Each row is a point. Any point is a mix of the corners, with weights that add up to 1. It lies inside the corners' shape when no weight is negative. Say inside or outside, and name the corners with a negative weight.

Corners:
(1): [29 59 38]
(2): [-32 -60   0]
(3): [  6   6 -17]
(4): [-19  20 -13]
Points:
[-22  -5 -14] => outside (1)
[ -9 -26   4] => outside (4)
[ 9 40 16] => inside
[ 2 27 21] => outside (3)
[-14  19 -10] => inside
[15 43 23] => inside
[22 47 28] => inside

Corners:
(1): [-13  -9  -7  53 -17  13  16  18]
(2): [  9 -19  16  20 -17  -4  10  37]
(3): [-27  -2 -17 -15  37  20  10 -53]
(4): [ 32 -38  35  60 -11  14  -5  16]
(5): [ 23 -10 -17   7  40 -21  26   9]
(6): [ 22  -7 -11  23  16   3 -11  39]
(7): [ 17  53   2 -25 -26  12   0 -30]
(8): [  4  48  -2 -21  20 -17 -31 -44]
(9): [-23 -11 -46 -25   0  18   6 -40]
Points:
[  2   5 -16  -3  21   2   6  -8] => outside (4)
[  6 -15  -4  26   2  -5   0  -1] => outside (3, 6, 7)
[ 8 -3 -3  8  1 10  8 -3] => outside (8)
[  6 -14   5  22   5   2  -1   4] => outside (7)
[  7 -11  -6  16   4   7  11   5] => outside (8)
[-16  -2 -21 -11  17  15   6 -36] => inside

Corners:
(1): [ -5   7  11  -2   5   2  -1  -8  10  15 -24   3  13  -7]
(2): [ 27   7  -6   8  -2   6 -13  -9  12  -7  13  11  -3 -13]
(3): [-29  27  -5  -6  10  -5 -21  15  21  22  -8 -31 -12  -7]
(4): [ 14  29  -6  20  -3   8  13  -8   5  10   5  19 -21 -20]
(5): [ -5  24 -13  10  11  -5  -2 -13 -12  -6 -17 -19   6 -12]
(6): [ 22 -29 -22  -6 -15 -27   5  14 -41 -37  50  14  10  -9]
(7): [-29 -21  10  -3  60 -13  -3   4 -40 -44 -40   7  45  37]
(8): [  7  -8   8  16 -12   8  16  -5   1  -9   2   5   7  -4]
(9): [ 51  21  11  -3 -27  55   5  -8  18 -10  -9  20  27 -12]
(10): [ -5 -36  16 -22 -25 -29  16  10  26  -9 -33  18  -1  51]
(11): [-24  24 -17  -1 -11 -22 -37   8  -4  23  -2 -20   6  -3]
(12): [ 23   4 -16  11  -2   7  12  10 -13  14  -2 -20  -6  -8]
(13): [ -2 -32 -46   2 -18 -30  -1   6  -4  -3  25   9 -24  -5]
(14): [ -6  -2  15  -8 -11  19  11 -12   4  19 -22  -5 -18  19]
(15): [  2  21 -55  15 -12   2  13 -23   3  25  37  -8  -6 -23]
Points:
[ 11   5 -10   5  -4   0  -4  -4   4   0   7   4  -3  -7] => inside
[  8  -4  -1   2  -3  -2   2  -3  -5 -12  -3  15   5   2] => outside (3, 12, 15)
[  4   4 -20   3 -12  -8  -3   0   5   5  10  -5  -1 -10] => outside (4, 7, 14)
[  0  -3 -13   4   1  -6   2  -2  -6  -5   2   4   2  -1] => inside
[ 7  4 -6  4 -1  5  5 -5 -5 -2 -5  5  5  0] => outside (3)
[  0   7 -17   4  -6  -5  -3  -2  -1   5   5  -5  -2  -4] => outside (1)
[ 15   3 -14   2 -16   1   0  -1   5   1   9  -1   3  -8] => outside (4, 7, 14)
